Each row of a before or after table is a point. One or more steps were done to the points. Then noise was added and the rows were shuffled. The steps act on how far a point lies along the listed directions, d1 being the first. Write out the steps. A step turns or swaps two directions, mirrors them in a line or flattens them onto one, adds a multiple of one to another, or multiplies one. Angles are multiples of 10 degrees, from the lower direction toward the higher: turns from -170 to 170, lines from 10 to 170 but not 90. Use the fewest steps. Two steps may share a direction if one is a turn and the other turns, adds or multiplies; they go together, in the order done. Otherwise the lowest direction goes first.

Directions:
(1): -0.013,-0.036
(2): 0.036,-0.013
Before (8 x 2):
0.022,0.008
-0.018,-0.032
0.070,-0.024
-0.001,0.023
0.000,0.025
-0.007,0.018
-0.017,0.042
-0.019,-0.014
After:
0.033,-0.008
-0.021,0.039
-0.019,0.018
0.023,0.005
-0.019,0.015
-0.022,-0.012
-0.008,0.019
-0.026,-0.071
Steps: swap d1 and d2

Directions:
(1): -0.003,-0.047,-0.043,-0.011,0.012,-0.007
(2): -0.026,0.017,-0.009,0.018,0.053,0.014
Before (9 x 6):
0.014,-0.007,-0.007,-0.007,-0.010,-0.007
0.035,-0.013,0.010,-0.010,-0.055,-0.028
-0.017,-0.020,-0.036,0.010,0.054,-0.005
-0.005,0.062,0.034,0.027,-0.003,-0.018
0.003,0.026,0.037,0.007,-0.026,0.007
-0.005,-0.026,-0.033,0.002,0.025,-0.001
-0.008,0.071,0.044,0.018,0.000,0.021
0.001,-0.044,-0.004,-0.038,-0.035,-0.018
0.025,0.003,0.033,0.000,-0.048,-0.004
After, 9 rows:
0.000,0.030,0.037,0.010,-0.020,0.009
-0.010,0.062,0.030,0.029,0.007,-0.016
0.003,-0.038,0.002,-0.037,-0.041,-0.018
0.015,-0.005,-0.005,-0.007,-0.011,-0.007
0.022,0.010,0.037,0.004,-0.043,-0.002
-0.013,-0.027,-0.040,0.007,0.048,-0.008
-0.014,0.070,0.038,0.021,0.013,0.023
-0.002,-0.029,-0.034,0.000,0.020,-0.003
0.034,-0.003,0.017,-0.007,-0.057,-0.026
Steps: turn d1 and d2 by -10 degrees

Directions:
(1): 0.022,-0.041,-0.029,0.020,0.007,-0.023,-0.041,-0.026,-0.044,-0.003,0.016,-0.006
(2): -0.032,0.018,-0.031,-0.009,0.000,-0.002,-0.004,-0.033,0.025,0.024,0.061,0.014
Before, 8 rows:
-0.021,0.005,-0.016,-0.003,-0.008,-0.005,-0.006,-0.006,0.010,0.004,0.038,-0.001
-0.036,0.054,0.006,-0.025,-0.016,0.016,0.034,0.007,0.055,0.027,0.017,0.006
0.017,-0.010,0.002,0.008,0.007,0.005,-0.006,-0.005,-0.014,-0.003,-0.010,-0.015
-0.015,0.006,-0.005,-0.006,0.006,-0.006,0.008,0.003,0.014,0.015,0.020,0.015
-0.068,0.065,-0.015,-0.041,-0.001,0.020,0.031,-0.032,0.078,0.036,0.070,0.049
-0.062,0.057,-0.016,-0.037,-0.012,0.022,0.051,-0.014,0.065,0.016,0.057,0.015
-0.006,0.013,0.027,0.004,-0.008,0.016,0.013,0.028,0.016,0.012,-0.020,-0.016
0.017,-0.021,-0.010,-0.005,0.003,-0.009,-0.021,-0.009,-0.019,0.002,0.016,-0.019
After (8 x 12):
-0.013,-0.004,-0.020,0.001,-0.007,-0.008,-0.013,-0.008,0.001,0.002,0.036,-0.003
-0.066,0.046,-0.040,-0.031,0.003,0.004,0.006,-0.055,0.062,0.036,0.093,0.048
0.020,-0.019,-0.006,-0.006,0.003,-0.005,-0.020,-0.003,-0.021,-0.001,0.006,-0.021
0.014,-0.009,0.006,0.008,0.005,0.006,0.000,-0.001,-0.014,-0.001,-0.017,-0.014
-0.013,0.019,0.025,-0.003,-0.010,0.017,0.014,0.024,0.024,0.014,-0.012,-0.010
-0.014,0.002,-0.013,-0.005,0.005,-0.009,0.000,-0.001,0.011,0.014,0.024,0.014
-0.040,0.050,-0.011,-0.023,-0.013,0.011,0.024,-0.008,0.051,0.034,0.037,0.008
-0.063,0.043,-0.037,-0.032,-0.009,0.013,0.032,-0.036,0.052,0.021,0.081,0.014
Steps: turn d1 and d2 by -20 degrees

Directions:
(1): 0.040,0.036,0.046,-0.052,0.040,0.023,-0.014,-0.001,-0.009,-0.023,0.009,0.039,0.006,-0.028,0.010,0.004,-0.008,0.014,0.023,0.019
(2): 0.004,-0.008,0.008,0.024,-0.051,0.021,0.011,-0.031,0.002,-0.008,0.044,0.002,-0.019,-0.046,0.031,0.001,0.003,0.060,0.007,-0.022
Before (10 x 20):
-0.026,-0.011,0.002,0.036,-0.049,-0.015,0.013,-0.010,0.004,0.019,0.020,-0.006,-0.028,-0.005,0.008,0.004,-0.008,0.026,-0.004,-0.027
0.019,-0.011,0.028,0.043,-0.090,0.045,0.016,-0.049,0.008,-0.025,0.061,0.004,-0.022,-0.077,0.051,0.010,0.009,0.100,0.008,-0.024
0.022,0.020,0.031,-0.023,0.001,0.023,-0.001,0.008,0.005,-0.020,0.014,0.021,-0.009,-0.008,0.024,0.014,-0.001,0.022,0.012,0.012
0.033,0.037,0.016,-0.037,0.050,0.019,-0.011,0.006,-0.002,-0.039,-0.005,0.021,-0.005,0.002,0.010,-0.001,-0.002,-0.018,0.032,0.026
0.007,0.003,0.006,0.006,-0.001,0.005,-0.005,-0.002,0.010,0.001,-0.013,0.012,-0.004,0.016,-0.014,0.018,-0.010,-0.008,0.005,0.005
0.041,0.027,0.051,-0.058,0.056,0.004,-0.022,0.019,0.014,-0.027,-0.023,0.040,0.004,-0.005,-0.005,-0.001,-0.006,-0.016,0.013,0.034
0.000,-0.010,-0.009,0.024,-0.043,0.019,0.023,-0.033,0.020,-0.001,0.022,-0.009,-0.020,-0.031,0.013,0.016,0.005,0.035,0.006,-0.029
0.030,0.040,0.030,-0.067,0.063,0.007,-0.028,0.018,-0.001,-0.030,-0.020,0.027,0.018,0.007,-0.001,0.006,-0.006,-0.032,0.017,0.024
-0.036,-0.028,-0.019,0.033,-0.023,0.000,0.023,0.017,-0.005,0.006,-0.005,-0.025,-0.003,0.036,-0.001,0.019,-0.009,-0.011,-0.023,-0.008
0.026,0.014,0.016,-0.030,0.030,0.010,-0.007,0.006,-0.006,-0.016,-0.004,0.016,0.005,0.008,-0.004,0.005,0.009,-0.006,0.009,0.000
After, 10 rows:
-0.037,-0.029,-0.019,0.034,-0.022,0.000,0.023,0.017,-0.004,0.006,-0.006,-0.025,-0.002,0.037,-0.001,0.018,-0.009,-0.013,-0.022,-0.006
0.021,-0.015,0.033,0.055,-0.115,0.056,0.022,-0.064,0.009,-0.028,0.082,0.006,-0.033,-0.100,0.066,0.011,0.010,0.128,0.011,-0.035
0.041,0.028,0.050,-0.062,0.063,0.001,-0.024,0.023,0.013,-0.026,-0.030,0.040,0.007,0.001,-0.010,-0.002,-0.007,-0.024,0.012,0.038
0.022,0.020,0.031,-0.022,-0.003,0.024,-0.002,0.006,0.005,-0.021,0.015,0.021,-0.010,-0.010,0.025,0.013,-0.002,0.026,0.011,0.012
0.000,-0.012,-0.007,0.029,-0.055,0.024,0.026,-0.040,0.020,-0.004,0.032,-0.009,-0.024,-0.040,0.019,0.016,0.007,0.047,0.007,-0.034
0.033,0.037,0.016,-0.039,0.055,0.017,-0.012,0.009,-0.002,-0.038,-0.009,0.023,-0.003,0.006,0.007,-0.001,-0.001,-0.024,0.031,0.026
0.029,0.041,0.028,-0.070,0.073,0.003,-0.030,0.024,0.000,-0.028,-0.029,0.025,0.023,0.017,-0.006,0.007,-0.006,-0.044,0.016,0.028
-0.026,-0.013,0.001,0.041,-0.057,-0.012,0.015,-0.015,0.005,0.018,0.027,-0.006,-0.031,-0.012,0.012,0.004,-0.007,0.035,-0.002,-0.030
0.007,0.002,0.005,0.005,0.001,0.004,-0.005,-0.001,0.010,0.001,-0.014,0.011,-0.004,0.018,-0.016,0.018,-0.010,-0.011,0.006,0.006
0.026,0.014,0.015,-0.033,0.034,0.008,-0.008,0.008,-0.006,-0.015,-0.007,0.016,0.006,0.012,-0.006,0.004,0.010,-0.009,0.009,0.001
Steps: multiply d2 by 1.3
